Rows are points. Each copy is the shape, with its points in the same order, stretched, turned, moved and blurred by noise. Is it also mirrored, or only turned?

Shape (6 x 2):
-.41  -.30
.43  -.05
.46  .21
.11  .32
-.01  -.31
-.35  -.05
Copy 1 (6 x 2):
-.15  -.55
.52  -.09
.47  .16
.16  .15
.19  -.42
-.17  -.31
Copy 1 is: only turned
Copy 2 (6 x 2):
.32  -.29
-.42  -.10
-.42  .20
-.14  .35
.03  -.36
.27  .00
Copy 2 is: mirrored
Copy 3 (6 x 2):
.55  -.14
-.26  -.51
-.38  -.36
-.26  -.03
.24  -.45
.28  .02
Copy 3 is: mirrored
Copy 4 (6 x 2):
-.43  .09
.42  .17
.54  .04
.19  -.26
-.15  .31
-.36  -.14
Copy 4 is: mirrored

Shape (9 x 4):
-.12  -.18  -.03  -.56
-.02  -.32  -.44  .07
-.53  .23  -.02  -.13
-.65  .01  -.28  -.40
.16  .58  .16  -.19
.13  -.17  .06  .23
-.11  -.29  .21  .26
-.45  .35  .36  -.02
.47  -.22  .13  .21
Copy 1, 9 rows:
-.57  -.34  .17  -.16
-.10  -.30  -.30  .21
-.67  .25  -.06  .00
-.89  -.05  -.24  -.02
-.19  .34  .21  -.49
.08  -.01  .15  .20
-.09  .06  .27  .41
-.54  .51  .27  -.03
.32  -.11  .29  .13
Copy 1 is: only turned
Copy 2 (9 x 4):
.11  -.53  .10  -.38
-.10  -.25  -.38  -.04
-.15  .14  .34  -.38
-.28  -.12  .12  -.63
.61  .19  .40  -.20
.05  -.19  -.02  .26
-.16  -.27  .11  .29
-.03  .17  .59  -.19
.33  -.36  -.09  .42
Copy 2 is: only turned

Shape (11 x 6):
-.01  -.05  -.04  .08  .22  -.94
.06  .06  -.32  -.22  -.10  .09
.01  .07  .00  -.18  -.14  -.24
-.06  .15  -.07  -.23  .17  -.02
-.01  -.16  -.07  .06  .01  .08
-.55  -.06  -.22  -.24  -.01  .22
-.31  -.21  -.13  -.24  -.11  .16
.07  -.15  -.16  .01  -.05  -.04
.09  .03  -.17  -.01  -.17  -.23
-.18  .26  -.08  .74  -.07  .16
.02  .16  -.50  -.12  .18  .18
Copy 1 (11 x 6):
-.06  .53  -.23  .45  -.17  -.71
.27  .17  -.06  -.19  -.11  -.01
-.01  .13  -.17  -.02  -.23  -.25
-.04  .27  -.06  -.17  .03  -.07
.17  -.01  -.04  .04  .14  -.09
.07  .14  .51  -.18  -.02  .07
.15  -.01  .27  -.18  .01  -.10
.23  .08  -.08  .05  .02  -.20
.22  .13  -.20  .09  -.25  -.20
.04  -.02  -.10  .58  .10  .41
.36  .43  -.03  -.13  .06  .19
Copy 1 is: mirrored
Copy 2 (11 x 6):
.55  -.11  .76  .14  -.28  -.48
-.01  .04  -.25  -.27  -.19  -.12
.13  .07  .24  -.32  -.18  -.13
.09  .21  .05  -.07  .05  -.14
.04  -.17  .03  -.02  -.05  .14
-.45  -.11  -.02  -.17  .30  -.23
-.23  -.22  -.08  -.33  .15  -.07
.09  -.16  .02  -.10  -.18  .01
.13  -.07  .15  -.21  -.37  -.12
-.52  .10  .28  .43  -.46  .33
-.04  .18  -.36  .07  -.11  -.24
Copy 2 is: only turned
Copy 3:
-.08  .31  .38  .27  -.42  -.63
-.24  -.02  -.35  -.07  .00  .27
-.23  .06  .06  -.15  -.05  .00
-.07  .13  -.03  .06  -.07  .34
-.10  -.28  -.02  .12  -.03  .09
-.66  -.20  -.02  .23  .06  .52
-.51  -.30  -.03  .05  -.10  .37
-.10  -.17  -.10  .09  -.10  -.01
-.16  .00  -.10  -.06  -.01  -.14
.14  -.13  .08  .40  .73  -.21
-.08  .10  -.46  .25  .05  .35
Copy 3 is: mirrored

Shape, 15 rows:
-.34  .35  .45  -.53  .20  .16  -.10  .15  .12
-.33  .46  .38  -.22  -.25  .01  -.28  .03  -.17
.36  -.16  -.07  -.46  .09  -.39  .11  .05  .20
-.38  -.01  -.26  -.52  -.29  .21  -.21  -.39  .31
.40  -.16  .04  -.19  -.13  .28  -.24  .03  -.31
.02  -.12  -.10  -.48  .08  .33  .37  .35  -.23
-.28  -.18  .31  .18  -.45  -.29  .51  -.04  -.32
.25  -.09  .29  .31  .27  .22  .14  -.23  -.04
.34  -.10  .26  .06  -.13  .14  -.18  .11  .15
-.17  .04  -.27  -.01  -.38  .15  .23  -.39  -.24
.22  .26  -.23  -.49  -.26  .29  .14  -.35  .27
-.33  .40  .00  .32  .24  .21  -.01  -.02  -.02
.36  .29  .48  .30  -.43  -.32  -.01  -.38  -.47
.33  -.17  -.01  .30  -.11  -.06  -.18  .21  -.04
.19  .09  -.27  -.27  .10  -.10  .02  -.09  -.01
Copy 1:
-.48  .23  -.24  -.37  .57  .35  .13  .37  -.08
-.49  .49  -.08  -.28  .19  -.16  -.04  .21  -.01
.33  -.09  .34  -.39  .22  .03  .23  .14  -.33
-.33  .40  -.05  -.30  -.13  .54  -.01  -.34  -.37
.19  -.12  -.25  -.32  -.22  -.15  -.15  .34  -.15
-.03  -.43  -.26  -.05  .05  .33  .48  .33  -.04
-.19  .02  .06  -.08  .08  -.41  .28  -.37  .50
.40  .06  -.38  -.25  .34  -.06  -.17  -.01  .34
.28  .13  .07  -.31  -.04  -.01  -.19  .27  .11
.00  .30  -.27  -.07  -.26  -.06  .16  -.50  -.02
.26  .52  -.17  -.39  -.24  .32  .32  -.10  -.24
-.01  .37  -.39  .27  .32  .06  -.10  .01  .07
.24  .52  -.10  -.53  -.08  -.94  -.13  -.11  .25
.46  -.03  .17  .05  -.10  -.20  -.26  .25  .02
.29  .05  -.02  -.14  .10  -.01  .17  .01  -.41
Copy 1 is: mirrored
Copy 2 (15 x 9):
-.38  .61  .00  -.12  .55  -.11  -.07  -.17  .36
-.32  .76  .03  .21  .12  -.15  -.18  -.54  .04
.31  .00  -.13  -.34  .20  -.14  -.58  .12  .04
-.33  .25  -.29  -.15  -.02  .40  -.51  -.14  .56
-.19  .23  .36  .09  -.09  .18  -.47  .34  -.35
-.42  .32  .01  -.56  .15  .08  -.20  .27  -.27
-.16  .22  .41  -.35  -.47  -.19  .08  -.69  -.17
.13  -.02  .44  .10  .13  .27  .29  .07  -.06
.02  .15  .31  .17  -.12  -.03  -.14  .32  .12
-.13  .14  -.12  -.20  -.35  .34  -.21  -.41  -.19
.14  .51  -.27  -.36  -.03  .53  -.41  .14  .26
-.19  .27  -.21  .14  .15  .16  .51  -.27  -.07
.35  .51  .64  .28  -.30  -.02  -.20  -.62  -.37
.10  .01  .11  .24  -.32  -.18  -.10  .23  -.20
.10  .11  -.31  -.10  .17  .12  -.35  .01  -.12
Copy 2 is: only turned
Copy 3, 15 rows:
-.57  .27  .34  -.31  .02  .01  -.05  .23  -.56
-.35  .57  .58  -.17  .21  .04  -.19  .00  -.15
.29  -.23  .04  -.53  -.36  -.04  .21  -.11  -.20
-.33  .55  -.43  -.32  -.06  .10  -.08  .00  .07
.34  -.16  .03  .03  .19  .32  -.29  -.02  -.19
.13  -.25  -.11  -.18  .53  .12  .43  .13  -.44
-.02  .08  .62  .13  .23  .11  .67  -.21  .46
.02  -.23  .22  .68  -.26  .18  .14  -.04  -.19
.20  .00  .32  .05  -.21  .25  -.13  .26  .00
.10  .37  -.14  .24  .21  .08  .34  -.31  .20
.22  .53  -.33  -.20  -.13  .31  .16  -.02  -.35
-.22  .34  .20  .57  .04  -.38  .12  .22  -.17
.31  .38  .90  .31  -.16  .28  -.01  -.49  .15
.41  -.16  .30  .22  -.07  -.03  -.11  .24  .17
.30  .06  -.05  -.16  -.12  -.13  .06  -.18  -.25
Copy 3 is: mirrored

Shape, 16 rows:
.55  -.33  -.01  -.25  -.13  -.25  -.29  .42  -.03  .05  -.25  -.18
.07  .53  -.05  .29  -.11  .05  .42  .13  -.22  .00  .41  .01
.07  .35  .09  -.05  -.18  .14  .17  .01  .07  .10  .51  -.28
.15  -.06  .16  -.19  -.03  .13  -.09  .45  .08  -.12  .13  .07
-.04  .16  .29  -.01  -.14  -.17  -.23  .62  -.05  .21  .18  -.07
.07  .18  .14  .12  .02  -.27  .39  .07  .27  .06  .02  .03
-.23  .14  -.01  .25  .23  -.15  .22  -.36  -.03  .03  .45  -.22
-.13  .18  .13  -.12  -.24  .01  .23  .22  .14  .05  .22  -.16
.19  -.14  -.24  -.46  .00  -.44  -.26  .35  .02  .04  -.08  .19
.05  -.21  -.04  -.25  -.02  -.16  -.24  .70  .06  -.38  -.04  -.08
.15  .41  .20  .18  -.03  .01  -.18  .01  .24  -.08  .36  .00
-.36  -.13  -.61  .34  .21  .31  -.11  -.06  .41  .25  .27  -.03
.05  .15  .11  .40  -.32  -.24  .27  -.05  .03  -.03  .40  -.11
.24  -.34  -.05  -.28  -.27  -.30  -.29  .35  .17  -.06  .20  .19
-.32  -.27  -.20  .32  .37  .37  .10  -.20  .15  .28  .44  .22
.02  .20  .28  -.06  -.44  -.02  -.22  .05  -.12  -.12  -.08  .05
Copy 1 (16 x 12):
-.22  -.21  .23  -.50  -.02  -.10  -.42  .15  -.56  -.29  -.38  .00
.53  .03  -.41  .16  -.17  .18  .48  .33  .21  -.06  -.19  -.05
.55  -.15  -.26  -.03  -.20  .26  .00  .38  .29  -.28  .16  -.16
.02  .18  .11  -.41  -.07  -.03  -.31  .33  .12  -.09  -.35  .12
.02  -.04  .16  -.07  -.07  .31  -.28  .75  -.02  .02  -.39  .04
.22  -.14  .10  -.17  -.04  .25  .22  .02  .03  .25  -.07  -.11
.42  -.25  .19  .26  .01  -.15  .47  .13  .29  -.02  .40  -.13
.31  -.03  -.14  .02  -.25  .17  -.24  .38  .18  .12  .07  -.15
-.12  -.09  .21  -.17  -.07  -.15  -.51  -.01  -.33  -.04  -.14  .45
.02  .07  .17  -.49  -.01  -.44  -.51  .48  -.13  .14  -.48  .30
.53  -.02  .24  -.04  .17  .12  .06  .30  .24  -.18  -.28  -.23
-.07  -.51  -.13  .23  .27  -.27  .20  .02  .82  -.33  .00  .17
.51  -.31  .00  .10  -.35  .09  .36  .19  .25  -.08  -.16  -.39
.01  -.16  .30  -.35  -.39  -.08  -.53  .12  .06  -.21  -.26  .19
-.19  -.20  .05  .19  -.08  -.09  .46  .00  .92  -.25  .22  .21
.21  .17  -.02  .16  -.12  .01  -.45  .26  -.02  -.09  -.33  -.48
Copy 1 is: only turned
Copy 2:
.35  .00  .59  -.11  -.26  .18  .01  -.07  .10  .06  .15  -.67
.19  .19  -.54  .21  .22  -.22  .05  -.48  -.56  .28  -.07  -.17
-.08  .40  -.42  -.05  .10  .07  -.23  -.56  -.24  .08  .13  .00
.01  .21  .00  .23  -.10  .31  -.04  -.19  -.10  -.16  .31  -.65
.06  .25  .25  .24  .16  -.08  -.09  -.23  .03  .13  .70  -.52
.01  -.04  -.29  .09  .04  -.15  .46  -.15  -.27  .01  .22  .17
-.20  -.20  -.51  .09  .24  -.06  -.24  -.21  -.32  .08  .02  .44
-.30  .29  -.26  .01  .04  -.08  .10  -.44  -.19  -.10  .25  -.20
-.01  -.13  .51  -.05  .29  .39  .37  .14  .04  -.04  .06  -.74
.10  -.09  .31  .19  .00  .21  .11  -.25  .08  -.52  .47  -.94
.32  .32  -.38  .11  .17  .12  -.21  -.01  -.08  -.10  .30  -.04
-.31  -.48  -.86  -.10  .19  .17  -.31  -.14  .70  .08  -.19  -.14
.02  .02  -.45  -.17  .00  -.39  -.02  -.37  -.52  .15  .25  .01
-.09  -.02  .27  -.25  .05  .35  .13  .02  -.12  -.06  .31  -.85
-.51  -.39  -.78  .16  .04  .32  -.39  .00  .05  .34  -.07  .09
-.03  .55  .11  -.03  -.06  -.25  -.09  .21  -.24  -.23  .08  -.40
Copy 2 is: only turned
